Each row is a point. To make a cloud, some directions were put in groups of two or more. Within a group, all points are equally far from the middle, so they leave a hole (a ring in 2 directions, a hollow ball in 3). The other directions are filled evenly. Then the cloud was stretched, turned, moved and blurred a little. How many holes are there, and how many directions does each take, smallest first?

Cloud, 21 rows:
[[ -6 -38  51]
 [ 34  17 -16]
 [  5 -18 -42]
 [ 49  -7  51]
 [ -1  59 -17]
 [-55  38 -23]
 [-30 -27  10]
 [-41  28  34]
 [ 10 -22 -18]
 [ 30  42  27]
 [ 31  37  -6]
 [ 27 -34  53]
 [ 40  11   9]
 [-37 -22  -2]
 [ 44 -10  41]
 [ 11  52  26]
 [ 22  48  -1]
 [  7 -29   2]
 [ 22  47  57]
 [-11 -33  11]
 [-60  31 -26]]
Holes: 1 (2)

Cloud:
[[-14  30 -31 -30]
 [-31 -15 -35  39]
 [ -5  30   9  50]
 [ 41 -42  23  40]
 [ 44   8 -13 -43]
 [-29 -39 -31 -17]
 [ 24 -46  40  31]
 [ 43 -21   0 -48]
 [ 56 -13 -29  34]
 [-32 -33 -29 -22]
 [-30 -32 -32  33]
 [  1 -47   3 -45]
 [ 49  -6 -27 -38]
 [ 55  -9  11  44]
 [-20  12 -13  59]
 [ -5  18 -38  48]
 [ 48  11  30  23]
 [ 52  -4  31  28]
 [  4  39 -11 -34]
 [ 11  39  23  25]
 [ 44  17  10  46]
 [ 52 -12 -42 -13]
 [ 35 -40 -16 -41]
 [-27 -31  46  14]
 [ 28 -58 -30  -1]
 [-42   6  15 -27]]
Holes: 2 (2, 2)

Cloud:
[[ 20 -48 -23 -29  -5 -33]
 [ 18 -12  46   5 -40  -4]
 [-11 -38 -32 -36  10  47]
 [ 25 -40   9  43  72 -53]
 [ 58 -29   0  58  -6  -2]
 [-17  -6 -37  28 -57  33]
 [-34  20   0  45   5 -24]
 [-17   3 -40 -34 -17  47]
 [-18  31  15 -18 -23 -10]
 [  7 -46 -50  17 -43 -50]
 [-36 -41 -11  10   9  21]
 [-16  -7 -53  37  -6  -7]
 [-30 -11  26  57   2  -4]
 [ 24   1  28  65 -34 -23]
 [-38 -25  24  42  16 -25]
 [-11 -11 -53 -43  48 -30]
 [ -3  18 -36 -13 -27   6]
 [ 34  -2  14 -32  34 -28]
 [ 17   4 -28  14 -40 -76]
 [-35  -5 -42  32 -36 -43]
 [ 13 -61  23  53  -4 -21]
 [ 20 -58  21 -14 -12  24]
 [ 34  -8  37  25  34  18]
 [-26 -47  22  70  19 -45]
 [-25   1 -50 -19  26  -1]
 [-36 -31 -18  43  60  22]
 [ 12 -48  19  56  66 -15]
 [-44 -11  16 -18 -24  41]
 [-21 -62 -40  48 -18 -45]
 [ 40 -30 -43  53 -23 -13]
 [ 36   6  33  26 -28  28]
 [ -2 -60 -26 -15 -43  24]
 [  1  15  24  23  -8 -61]
 [-36 -41 -20  36  32   4]
 [ -3  22  10  19 -49 -22]
 [ 27 -31 -35 -19  38  22]
 [-25 -33 -53  30  -3 -38]
 [  7 -22  45  56 -44   4]
 [ 53   7   8  36  36  23]
 [ 29 -37   8  36  53 -63]
 [-40  -9 -10  -5 -67  32]
 [-32 -29  34  12 -22   1]
 [-17  41   5 -24  13  33]
 [  8  20  15  66 -10 -17]
 [ -1  21  29  14  -8 -11]
 [-43 -13  29  11 -19 -28]
 [ 34 -65   7   2 -51   0]
 [  6 -20  40  51  19 -24]
 [-28 -30 -37  23  47  26]
 [-15  29 -28  22  25  39]
 [  1 -26  40  35  44   8]
 [ 21 -17  26  61  53 -62]
 [-14  38   8   3  37 -38]
 [ 23  -2  42  40  28  26]
 [  7 -69  12  45  -9 -39]]
Holes: 1 (3)

Cloud:
[[ 64 -33   3  59   3 -30   1   1]
 [ 80  -9   4   9  49 -19  -9   4]
 [ 49 -63  24  15  51   3  30  -9]
 [  2 -57 -16 -11  20  12  42  34]
 [-27 -22  14 -38  21 -47 -34 -36]
 [-10   6  53  -5 -17 -36  15  42]
 [ 24 -33 -24   2   5  -3 -12  61]
 [ 10  12  67 -10  64 -25  13  27]
 [ 18 -43  11 -32  57  18 -42 -47]
 [ 35 -17 -12  34  17  -1  -5 -86]
 [ -9 -49  26 -38  -2 -30 -18 -43]
 [  7 -24 -33 -33  36  39  42   0]
 [ 15  16 -45 -28  42 -20 -34  14]
 [ 62  13  26  -2   3 -17  12 -54]
 [-47  18  52   3 -10  33 -10   5]
 [ 31 -11 -41  18 -17  31 -53  -8]
 [ 54   7 -18  31 -16  25 -47 -12]
 [ 46  18  -4  -9  14  26  64  20]
 [ 22  26 -13  22  55  50  24 -38]
 [-36 -15  59 -21  71  -5   6 -15]
 [ 12 -49   9  38  29  -1 -59  26]
 [ 64  22  19  40  -3 -25  41  10]
 [ 17 -49 -29 -46  -9   8   4 -31]
 [-18 -15 -18  52 -28 -17  13 -55]
 [  6  45  21  -8  69 -39   5   8]
 [-39 -12   9 -17 -19 -19 -44 -29]
 [ 26 -24  60 -13   2 -11  -8  49]
 [ -5   8 -39  10   8  69  29  -4]
 [-32 -29 -22  22  20 -26 -47  27]
 [-22 -35  22  73  -4  -4 -33  -7]
 [ -4 -27  26  68  42  43  24 -34]
 [  6  43 -43  18  49 -37  -3  -8]
 [-20 -36 -31  34  24 -46 -32  14]
 [-45 -51  28  -4  44   2  39 -19]
 [  1 -25 -19  27  18 -18  34 -80]
 [-23 -61  38  15  20  38  10  27]
 [ 45 -11 -10  34  47 -11 -36 -64]
 [ -4 -48  26 -37  17 -53  -1   1]
 [-31  38  24  25  64  -2  44  24]
 [ 26  -3  40  77  53   8  -1  19]
 [  5 -65   0   7   8 -36  38 -40]
 [-31  21 -43  13 -29  12 -14  -4]
 [  1  29  30  -7  47  35   4  54]
 [ 49  -9  40 -18  75  10   3   1]
 [-26  37 -28  23 -37  13   6   6]
 [-17  52  10  -6  40  -3 -47   2]
 [-39  26 -31  62  40 -18  -7  -9]
 [  7 -38  20  61   2  46  19 -44]
 [ 13 -34  42   5  60 -54 -27 -32]
 [ 28  -9  36  17  11  36  -9 -70]
 [ 38 -48  15 -24  33 -22 -28  36]
 [-30   8 -21  -9 -18 -47 -14 -22]
 [ 43   8 -44 -14   6  -8 -51   0]
 [-37  -5 -27 -21  62  16  27  13]
 [ 29 -52  17  60  -9  -2  45   1]
 [-12  29 -45 -31  45   6 -15 -26]
 [  2 -41  37  28  18  15 -41  47]
 [ 28 -17  72  19 -26  16   5 -10]
 [-39  12  -1  -1 -28  37   9  24]
 [ -9  37  29  51  72 -11  -9 -15]
 [-36  15 -19  65   2   6  10 -50]
 [ 34 -10 -27  51 -16  57 -18 -13]
 [  2 -66  32  13 -12  20  11 -48]
 [ 41 -12 -14  26 -14  59  -2 -46]
 [  4   4  -8 -16  -3   1  46  58]
 [ 57 -17 -26 -13  -4   3 -50 -35]
 [-19  10  80   3  17  28  34  -8]
 [ 40   8 -20  70  44  29   8  29]
 [ -4   3  -5  18  56 -26  74 -14]
 [ 29  37 -34   9  -5 -22  -7  42]
 [  9 -25  50  -7  64 -29 -41  24]
 [ 38 -20   7 -36  43  42 -11 -48]
 [ 42   6  -9  55  32 -23 -36 -49]
 [ 22   8  59   3  65  -5  41 -26]
 [  5  -5 -12 -55 -15 -11  30  -3]
 [ 42  32 -21  30  55   9   8  42]
 [ 46 -67  18 -27  35   9  10 -28]
 [-21  53  15   2 -18  -8  -4 -42]
 [ 53  35  21  14 -34  10  23 -20]
 [ 51 -22 -32  56 -30   6 -13 -23]
 [ 14  44   3 -14 -23 -24  34 -31]
 [ -7  21  22  28 -14 -41  55  31]
 [ 64 -43 -21  17   9  13  43  17]
 [-25  48  15  58   5  23  43  22]
 [ 13  51  -7  13 -10 -40   5 -42]
 [-12  44  42  56  -2  -7 -26 -16]]
Holes: 2 (4, 4)
